Every row gives one point. Each copy is the shape, with its points in the same order, turned, moved and blurred by noise. Say if it was mirrored as well.
(in the rows, 128 means zero)

Shape:
[[105 131 112]
 [106 123  85]
 [112 142 116]
 [148  77 198]
 [131 178  74]
 [ 37  47 136]
 [150 133  98]
 [110 116  80]]
Copy 1 (8 x 3):
[[116 136 112]
 [112 104 110]
 [131 137 106]
 [144 195 200]
 [158 103  72]
 [ 22 147 170]
 [158 110 125]
 [114  97 119]]
Copy 1 is: only turned
Copy 2 (8 x 3):
[[117 123 160]
 [128 115 184]
 [116 143 148]
 [139  78  65]
 [138 180 180]
 [ 60  27 158]
 [157 140 156]
 [135 110 184]]
Copy 2 is: mirrored

Shape, 8 rows:
[[135 156 110 113]
 [138 161 157 182]
 [116 128 127 105]
 [104 165 124 124]
 [ 87 140  98 113]
 [128 123 167 158]
 [102 132 232 164]
 [136 146 134 248]]
Copy 1 (8 x 4):
[[113 140  93  96]
 [ 76 129  76 167]
 [126 154 123 113]
 [126 161  84 121]
 [161 153 100 114]
 [ 89 139 119 168]
 [ 67 187 127 213]
 [ 90  76  56 208]]
Copy 1 is: mirrored
Copy 2:
[[129 109 115 157]
 [159  68 168 160]
 [134 139 128 124]
 [130 133 138 174]
 [102 157 126 155]
 [155 100 164 116]
 [220 109 207 113]
 [120  24 211 167]]
Copy 2 is: only turned

Shape:
[[117  72 121 139 200 164]
 [123 148  72 137  95 152]
 [178 159 134 161 139 164]
 [118  66  58 146 199  74]
 [112 152 100 117 103  88]
 [108 100  94 113 121 183]
 [131 192  90  82 102 174]
 [ 89 105 172 166 126 189]
 [150  91 100  82 181  97]
 [ 72 150 169 170 152 163]
 [118 156  58 164  99 147]]
Copy 1 (11 x 6):
[[111  45  71 134 130 107]
 [ 86 164 118 171 114  86]
 [174 126 113 174  90 100]
 [ 83 113  29  69 151 127]
 [ 92 174 131 139 145 137]
 [ 66  96 121 169 110  93]
 [ 86 161 134 225  91 134]
 [134  61 156 171 153  73]
 [ 89 104  80 106 102 176]
 [150  87 136 187 189 101]
 [ 93 176 102 173 130  68]]
Copy 1 is: only turned
Copy 2 (11 x 6):
[[ 63 127 105 173 191 107]
 [169 143 104 110 123  79]
 [154 181  98 104 167 143]
 [116 106 193 194 187  70]
 [175 128 160 134 104 123]
 [118 109  81 122 124 100]
 [137 160 122  67  87 103]
 [117 123  43 166 120 164]
 [ 97  97 191 125 171 112]
 [120 163  83 178 111 174]
 [179 158 108 130 113  73]]
Copy 2 is: only turned
Copy 3 (11 x 6):
[[166 158  60 107 112 140]
 [ 92 166 154  73 127 102]
 [ 93 121 121  84 178 149]
 [118 214  23 124 102  69]
 [ 75 156 148 121 133  54]
 [150 161 149  71 102 130]
 [129 149 200  68 171  84]
 [148 126 140 135 111 186]
 [149 148  57 104 133  40]
 [138 158 143 172 143 178]
 [ 75 197 151  83 132 120]]
Copy 3 is: mirrored

Shape:
[[152 107 155 185 147  98 110 129]
 [ 97  81 167 124 132  98 116 106]
 [113  80 164 181  69 105 172  80]
 [ 69 198 121 122 108 196  58 100]
 [155 130 122 134 147  83 122 113]
 [ 92 116 100 143 115 222  76  77]
 [101 165  83  86 146 184  82 200]
 [141 152  68  69 155 119 122 173]
 [170 147  89  60 137 127  63 172]
 [160 102 179 132  97 112 145 130]
 [133 111 180 146 143 146 156  78]]
Copy 1:
[[158 141 152 184 135 150 145 125]
 [130  72 165 153  97 153 150 112]
 [206  58 142 145 142 146 191  91]
 [ 45 108  44 103 148 179 135  89]
 [136 148 146 150 102 106 154 113]
 [ 44  81  87 148 189 160 186  82]
 [ 35 105  71 140 149  90  76 140]
 [ 72 134 111 133 104  43 103 133]
 [ 56 147 112 169 105  66  77  85]
 [173  99 162 149 137 124 121  81]
 [139 103 179 110 159 155 168  98]]
Copy 1 is: only turned
Copy 2:
[[ 92 151 137 149  87 143 185 116]
 [134  89 141 150 102 135 139 114]
 [152 102 106  94  69 173 180  65]
 [185 211 153 107 134 141  48 138]
 [ 75 138 114 130 123 116 144 112]
 [214 188 167  84 150 113 127 126]
 [113 198 211 150 195 128  64  90]
 [ 60 157 162 137 198 103  89  78]
 [ 60 169 195 128 155  66  75  95]
 [ 89 107 162  98  83 154 150  87]
 [125 109 140  88 115 171 165 142]]
Copy 2 is: mirrored

Shape (13 x 9):
[[155  89 111  95 136 115 132 167  37]
 [175  79  33 173 130 134  66 109 111]
 [128 125 114 134 157 119  94  95 128]
 [ 58  73 162 114 127 116 138  92 123]
 [ 58 162 123 119 137  81 177  89 144]
 [ 94 122 136  64 126 152 134 156 115]
 [116 153 112 135  82  20 112  69 146]
 [ 92 101 100  99 146 152 121 133  81]
 [129 187 196 137 204 194 173 153 119]
 [115 169 150  74 142 160 126  80  43]
 [154 158 127  88  48  99 146 122 113]
 [155  86 127  65 165 137 160 153 123]
 [167 172 164 108 151 106  70 141 116]]
Copy 1:
[[138  88  79  76 175 149 111 133 181]
 [141 215  26 110 168  91 115 115 113]
 [163 168 110 122 113 115 138 126 129]
 [119 137 172  51  96 126 172 110 126]
 [123 117 181 153 113 131 211  96 117]
 [141 115 132  88 111 190 133  72 165]
 [ 94 171 162 174 144 147 178 181  80]
 [150 133 104  79 132 138 155  85 176]
 [192  70 163 150  61  92  76  58 174]
 [195 142 177 110 152 142 131 121 215]
 [ 95 140 163 150 184 187 107 117 138]
 [175  82 110  77 139 161 109  84 114]
 [169 134 115 155  92 159  77 166 147]]
Copy 1 is: only turned
Copy 2, 13 rows:
[[118 142 129 126 208 144  85  77  56]
 [139  82 172  43 188 135 195  78  93]
 [110  85 155 104 138 102 132 122 115]
 [172 111 167 190 145  89 106 131 123]
 [163  81 125 148 130  86  93 206  98]
 [154 126 119 149 104 115  80  93  70]
 [106  97 151 129 147  72 183 218  58]
 [159  93 121 129 160 110  97  73  91]
 [100  99  99 136  90 184  26 128 182]
 [101 125  59 142 152  70  87  92 134]
 [122 170  91 131 131 117 152 162  53]
 [147 158 164 101 136 131  55 104  84]
 [ 38 107 140 121 108 124 114 116  94]]
Copy 2 is: mirrored
Copy 3:
[[151 159 147 208 139 126 165  76 167]
 [ 72 175 187 211 112  93  45 127 158]
 [ 88 145 170 130 132 116 125 131 118]
 [142  84 180 150 123 148 184 180 109]
 [ 91 110 100 139 133 117 186 176  70]
 [177 121 148 155 169 128 148 116  88]
 [ 85 194 115 130  58 115 161 205  98]
 [132 114 168 196 166 119 150 113 106]
 [ 96  70 109  90 178 190 151  47  90]
 [128 122 165 141 120  94 186  42  66]
 [165 171  86 148  76 109 134 125  83]
 [166 109 121 139 168 104 128 106 162]
 [122 205 146  83 139 147 141  85 114]]
Copy 3 is: only turned
Copy 4, 13 rows:
[[ 80 141 161  77 167 152 174  46 133]
 [169 125 164 138 109 186  78  55 164]
 [152 112 139  81 137 116 103 113 151]
 [116 101  44  79 165  78 126  85 131]
 [ 71 113  97 102 143  36 100 145 158]
 [112 121 110  89 131  83 199  97 130]
 [ 79  33 145 134 154  79  49 124 127]
 [126 158 113  93 147  98 157  71 128]
 [123 164 117  37 165 109 198 208 189]
 [141 151 160  86 224  69 170 120 112]
 [ 76  54 164 149 170  96 165 119 134]
 [113 107 137  51 137 103 195  65 190]
 [137  77 188  50 140 134 144 150 115]]
Copy 4 is: mirrored

Shape, 14 rows:
[[118 118 108 138  99  72 115 133 141]
 [ 93 159 191 125 167 134  65 142  87]
 [162 138 133 119 132 116 162 170 146]
 [135  97 109 111 171 125 103 118 156]
 [158 133  77 111  96 117 110 147 160]
 [133  74  65 173  94 170 125 205 108]
 [136 196 179 145 208  82  85  93  81]
 [132 152  69 113 118  91 156  85  95]
 [ 97 226 130 143 154 103  98  59 134]
 [155 207 175  81 185 123  55 108  85]
 [132 115 102  71 109  85 128 110 129]
 [ 89 187 171 101 181 142 114 116 104]
 [139  62 127 221  70 205 135 123 113]
 [135  96  70 134 138 127 128 159 138]]
Copy 1:
[[108  77  96 134  85  75 146 162 127]
 [122 214 102  98 126 106 126 158 134]
 [144  83 123 150 144  84  83 150 131]
 [119  94 112 127 157 128 154 191 103]
 [118  50  98 137 149  79 150 132 139]
 [135  35  41  68 121 136  83 124 141]
 [ 95 211 153 158 116 124 135 195 181]
 [167  76 105 178  98 115 169 165 187]
 [128 166 184 137  98 106 201 147 183]
 [109 222 120 159 185 101 155 162 177]
 [149  86  79 176 129  79 170 169 125]
 [174 198 139 121 141 109 143 163 146]
 [126  68  71  98  77 202  93  66  99]
 [135  49  91 107 140 120 124 174 137]]
Copy 1 is: only turned
Copy 2 (14 x 9):
[[128 150 110  98  92 145 112 100 141]
 [ 88 142 115 181 183  70 112 129 152]
 [131 110 149 123 110 162 122 171 130]
 [ 96  90 167 130 106 124 135  89 137]
 [150 120 126 123 101 176 153 102 106]
 [191 133 148 133  58  82 137 135  51]
 [ 20 108  83 125 197  99 113 143 152]
 [ 88 108  64 114  64 149 171 129 140]
 [ 28 167  87 120 163 138 188 115 159]
 [ 62  86  83 184 219 126 139 124 151]
 [127  99 101 136  81 165 134  97 169]
 [ 55 136 122 188 158 104 150 154 171]
 [201 140 154  71  94  25 190 145 113]
 [128 110 150 125  68 128 134 113  92]]
Copy 2 is: mirrored
Copy 3:
[[131 141 144 103 127 136 120 186 105]
 [113 158 120 171 102  67 172  96 136]
 [160 138 172 107 167 154 162 117 102]
 [154 176 120  94 139 109 118 116  65]
 [157 152 163  62 174 112 122 161 110]
 [ 87  76 133  13 156 127 137 113 114]
 [181 181  72 204 113 112 161 110 153]
 [140 151  97 132 212 147 108 179 112]
 [160 190 115 196 147 101  74 136 168]
 [177 202 104 186 153  50 190 109 149]
 [135 171 140 116 182 121 138 191  71]
 [127 165 132 203 152  85 142  85 120]
 [ 34 156 123  23 136 177 120  86 156]
 [138 121 126  62 160 125 118 129  77]]
Copy 3 is: mirrored
Copy 4:
[[121 108  92 145 122 168 124 107  87]
 [135 168  77 121  86 194  89 143 210]
 [110  92 125 144 108 119 157  93 148]
 [127 116 111 160  97 110 102 159 109]
 [112  67 144 115 102 157 116 135  99]
 [102 154 178 103  69 164 191 122  54]
 [ 96 166 103 188 133 200  77 145 224]
 [ 62 119 140 113 174 137  97 119 105]
 [ 76 112  55 138 181 182  90 186 178]
 [124 120 122 127 111 181  40 159 249]
 [124  95 109 113 145 117  67 102 105]
 [105 152  75 104 102 146  87 152 211]
 [171 170 166 109 135 157 244 160  83]
 [ 91 125 141 138  82 121 135 135  84]]
Copy 4 is: mirrored
